Rows are points. Each copy is the shape, with its points in the same order, stretched, turned, moved and blurred by noise. Say if it was mirrored as well.

Shape (8 x 2)
[-38 -13]
[13 8]
[7 -20]
[0 82]
[8 18]
[16 -23]
[-12 -12]
[15 12]
Copy 1 (8 x 2)
[9 49]
[-22 -2]
[9 -6]
[-95 19]
[-29 -6]
[16 -26]
[-3 17]
[-25 -6]
Copy 1 is: mirrored
Copy 2 (8 x 2)
[29 -32]
[-2 22]
[26 15]
[-60 6]
[-8 14]
[22 28]
[17 -5]
[-5 22]
Copy 2 is: only turned

Shape (6 x 3)
[14 14 4]
[39 -42 13]
[-64 44 -49]
[23 -81 35]
[-27 3 -35]
[-26 30 18]
Copy 1 (6 x 3)
[-13 27 0]
[-58 -6 42]
[68 22 -67]
[-95 -23 9]
[34 5 -22]
[-18 30 -37]
Copy 1 is: only turned
Copy 2 (6 x 3)
[20 15 -13]
[28 -46 -33]
[-65 58 -25]
[-4 -90 -24]
[-35 9 -36]
[-17 37 15]
Copy 2 is: only turned

Shape (9 x 4)
[-12 53 -32 9]
[19 -35 59 -47]
[-25 -1 1 33]
[-56 -8 5 -14]
[-21 38 -14 27]
[-5 -24 10 5]
[8 4 32 2]
[5 -48 31 -44]
[-15 26 -50 34]
Copy 1 (9 x 4)
[-49 47 -5 -54]
[0 -25 78 43]
[12 26 -15 -32]
[34 15 48 -67]
[-22 44 -15 -50]
[6 -7 9 -5]
[-14 7 16 22]
[12 -43 55 20]
[-19 24 -49 -60]
Copy 1 is: mirrored
Copy 2 (9 x 4)
[-40 -3 23 -23]
[59 4 -45 20]
[-24 -13 16 31]
[-27 -31 -36 22]
[-40 0 25 8]
[11 -14 -3 27]
[8 13 -3 22]
[44 -20 -37 23]
[-43 -29 42 0]
Copy 2 is: mirrored
Copy 3 (9 x 4)
[-13 -29 14 75]
[5 -18 -88 -55]
[0 25 19 9]
[-51 -10 1 -16]
[-5 -1 21 50]
[9 5 -13 -20]
[4 7 -38 0]
[-5 -25 -58 -53]
[6 -12 47 62]
Copy 3 is: only turned
Copy 4 (9 x 4)
[61 14 -17 -49]
[-95 44 59 25]
[4 -41 -11 -17]
[-14 -36 36 -56]
[33 -19 -36 -39]
[-29 -24 31 5]
[-42 10 -6 4]
[-69 21 78 11]
[76 -29 -12 -34]
Copy 4 is: only turned

Shape (10 x 4)
[-30 -16 35 26]
[6 10 49 44]
[23 40 -43 -28]
[-10 11 -2 22]
[25 -8 -29 -26]
[-1 -7 23 15]
[-5 9 -10 -2]
[20 11 -16 6]
[-13 -8 29 48]
[27 12 -49 6]
Copy 1 (10 x 4)
[5 55 -10 4]
[2 44 34 21]
[22 -95 2 11]
[0 2 1 25]
[-29 -64 -14 -18]
[-14 14 12 -2]
[7 -27 -12 9]
[-18 -42 11 13]
[-20 45 11 19]
[-40 -74 2 23]
Copy 1 is: only turned
Copy 2 (10 x 4)
[-55 -34 -2 -18]
[-62 3 -33 -53]
[64 48 -8 21]
[-5 -11 -16 -5]
[47 19 18 4]
[-29 -8 -1 -26]
[10 9 -6 6]
[18 16 -7 -14]
[-43 -31 -16 -41]
[61 18 -7 -11]
Copy 2 is: mirrored
Copy 3 (10 x 4)
[-35 -1 -13 41]
[-20 -24 11 56]
[34 -3 -4 -36]
[-2 3 -4 29]
[4 14 9 -39]
[-16 -5 6 19]
[-1 7 -8 1]
[12 10 13 1]
[-25 3 5 53]
[26 24 16 -6]
Copy 3 is: mirrored
Copy 4 (10 x 4)
[35 75 5 -33]
[-10 90 37 -30]
[-70 -47 -11 33]
[-21 32 -3 -23]
[-6 -54 17 3]
[12 45 24 -18]
[-17 8 -4 -1]
[-35 -10 19 -14]
[3 73 20 -54]
[-55 -48 12 -29]
Copy 4 is: only turned
